Each wall is flat, endless, passes through zero and stands at right angles to its row. A trip goes straight from one point to another. Which walls does it cross, in order?

Walls:
(1): [ 13 -15]
(2): [ 9 17]
(3): [ -5 -10]
(4): [ 9 24]
Trips:
[-6 31] to [-5 28] -> none
[ 37 -25] to [-28 -53] -> none
[-60  19] to [34 12] -> 4, 3, 2, 1
[  3 -21] to [ 23 -24] -> none

Walls:
(1): [-9 14 25 -2 -4 13]
(2): [ 17  22  29   0 -11  -4]
(3): [ 3 11 31 38 11  7]
(4): [ 20  12  12 -36  27   2]
(5): [-34  -1  20  10  15 -13]
(6): [-11 -14 -39   8  18  24]
(7): [ -5 -32   8 -33  -3   6]
Trips:
[ 29  -2 -19  10  17 -45] to [  2 -24  13  17 -18 -19] -> 4, 3, 2, 5, 7
[ 60  -3 -24  -4 -22  -9] to [-29 -21 -10  43 -17  -4] -> 4, 6, 2, 3, 5

Walls:
(1): [ -1  26  -4 -20 -16  17 -12  38 -16  24   8]
(2): [-34  18  25   0  -6 -14   4  60   2  15   2]
(3): [ 47 -12 -14  42  19  -4  11  -9 -30 -31  13]
(4): [ 13  30  -5 -13 -20  -9  11  19   1 -17   2]
(5): [-10  -1  18 -16   3 -23 -10   8 -14  -1   4]
(6): [ 16  -6 -15 -12  17 -10 -19 -26  57  24 -11]
(7): [  1 -20  -7  31 -29  -3  58 -25 -31  -8 -16]
(8): [ -1 -52   6   7  14  -6  10 -16  18  -6  -9]
Trips:
[-26  -1   0 -26 -32  -6  -6  -1  53   0   9] to [ 12  21  35 -29 -16  18  20  23 -22  10 -32] -> 8, 6, 7
[-11   5 -16  11 -11  -7  15 -36 -15  30 -40] to [-32  -6  -8  19   8  32   1 -17  -3 -13   3] -> 6, 3
[ 14   9   3  -1 -28  -2  39  33 -23  29 -34] to [  7  10 -28  -2 -24  14   4  18 -19 -22 -20] -> 3, 2
[ 23  22   8 -10   4 -28  -9 -11  -2 -18  32] to [ -5   4  15  -3 -30  -2  -5  -3 -26 -10 -31] -> 6, 1, 7, 2, 3
[-13  -3  17  25  -3  16   9  12  -1  20  14] to [-26 -21 -11 -13  30 -13  15  -7  30  28  16] -> 8, 6, 7, 1, 5

Walls:
(1): [-10 -26 -22  -9  -9  11  -7   6 -15  -1  -9  22   2  10]
(2): [ 13  -9 -18  18  -8 -28  -9  -2   9  -7 -13   9  -3  21]
(3): [ 32   8  -2  10  23   9  20  12 -20  -3   4  -3 -10 -41]
(4): [-32   4   3 -10 -14 -18   0   3  17  22  27 -27  34   1]
(5): [  2   7  33  -2 -46  21  23  15 -14   3  13 -36 -15  10]
(6): [ -7  35   7  27  26  15 -38   5  13  18 -13   3  18   4]
(7): [  8   5  27 -24  -7  43 -22  26 -33  -9  12  15 -12  -9]
Trips:
[ 22  14  28  60  23  16  -8  33   6 -27  -4  13  10  -9] to [ 32   1  19  15   3 -16 -43  -5   2  22  -5  12 -11  34] -> 3
[-22  15 -40  44  -7   2 -15  24  14  18   5  18  18  23] to [ 15 -29  16  43   5   2  11  -2  10  -9 -35  -4  51  25] -> 4
[  1   7  11  -3 -23 -10  -7  21  16 -18   2   9 -21   2] to [ 25  19 -21  11   1   1 -25  11 -18  -1  -7 -18  20 -27] -> 3, 6, 5
[ 21 -35  -7 -13   0  -2  -8   2 -32  11  16 -17 -30  -6] to [ -6  -3 -16 -14  -2 -23   2  13  14  -4  40 -12  12 -25] -> 4, 1, 7, 5
[-18 -17  40  30  40  20 -25   2  21  -6  26  -2  16  17] to [-13 -14  19  -8  17  -6  -9  -5  20   0 -17   0  -3   5] -> 7, 2
[  7   7 -12  10  44  34 -23  -6 -33   8  12 -52  -4  18] to [ 13 -19   4  14  40 -12 -10  31  -1 -12 -34  20 -13  -2] -> 5, 1, 2

Walls:
(1): [ 39  -6  12  28  32   9  -9  -3 -42  11   7  20  -7  27 -12  -5  -3  23
   5 -28 -23 -21  -9   0]
(2): [ -5  14 -19  -1   2  15  23 -32  -7  -3   9  -6 -42   5  -3 -19   5   4
   2  30  -3  -8 -17   3]
(3): [-29   0  -9  -6  22   8   2  -1  -1  -7   2 -12  29 -10  10  27  17   3
  -3   7  13  -6   0   0]
(4): [ 21  -2  -5 -24   0   3   5   2 -26 -10 -35  27 -10   2  -3  25   0  16
  -5  -3 -23   6  -8 -13]
(5): [  8   2  14  26  60  19   6 -15 -22 -24   1  -9   1  -4  -6 -30  13 -28
   5  -9  16 -23   3 -12]
(6): [ -4   1  -1 -35 -12   8  13  20  -4   1   7   7   5   8 -16  -9   2 -11
 -19   4 -10   0  -9  17]
(7): [ 26  10 -24 -17  17  16   9  14  -9 -17 -12   7  22  12   1  14  21   1
   7  24   1  -9   0  24]
(8): [  3   3  13  -4   2  14 -23  -1   9   3  16  16  -7   8  13 -21  -5  11
  -7   2   4  14  10  -9]
(9): [ 18   9 -24  12   0  -9 -14   0  12 -18  -6   9  -6 -10  37  -2 -16 -16
  26  -3   2  14  17  28]
Trips:
[-14   2  -6 -34  -1  -2  43  11  22 -13  -4 -22  23   3  28  -6  -6  19
  -4  31 -28   8   0  -5] to [ 11   0 -14   6   6   6  14  -2  -7  14 -15  24   9 -11  -6  11  -9  -3
 -10  -6  -7   6  14  20] -> 9, 2, 1, 3
[-25   7  15 -27  -2  -5  16  -9 -13   5 -15  19   2  -6  28  26  -4  41
   9  28 -15  -5 -28   8] to [ -1 -12 -16   8 -11   7   2 -26  25  29 -27  -3 -11  33  29 -38 -30  -1
 -13  16  -8  -8 -24  -8] -> 8, 7, 3, 6, 9, 4
[  7  -3   7  20 -17 -14  24   5  11  24   3   4  -4  -4  10   9  -3  40
 -25 -46  11  -3  -2  29] to [ 24   2   2  13   6 -22  19  -4  22 -13  12 -18 -16  18  -5   0   4   1
  16 -12  -4   5 -20  -6] -> 9, 2, 5
[  9 -15  -4  20  17   1 -11   3  -8   8  -2 -14 -16   5  -3  -4   4 -11
  31  22 -18  -9 -11   3] to [-15  -3  -5  -9  25 -55  -4   1   2  15   3 -38   0 -23  -8   5 -19 -10
  14 -36  21 -22  -9 -19] -> 7, 3, 2, 9, 1
[-17   6 -29  39  -5  21   5 -32 -21   9  42  15  -1  13 -10  16   8  -5
 -15 -13  -2  -2  25  10] to [-30  12 -53   4 -34  -3   3  23  21  -9  -2  18  -8  -1  13 -51  20  -3
 -33  27  29   3  12   5] -> 9, 1, 6, 5, 7, 3
[ 28   4  12  10   1 -12 -21  20  -1  12  12 -33  -5  -1  11  21   1 -22
  -5  -1  20  18  18   5] to [-32 -11   5 -20   2 -20   7 -21  -8 -10 -15   1   0 -17  23  21  -5  26
  -2  -3   1  -2  10 -28] -> 3, 8, 4, 9
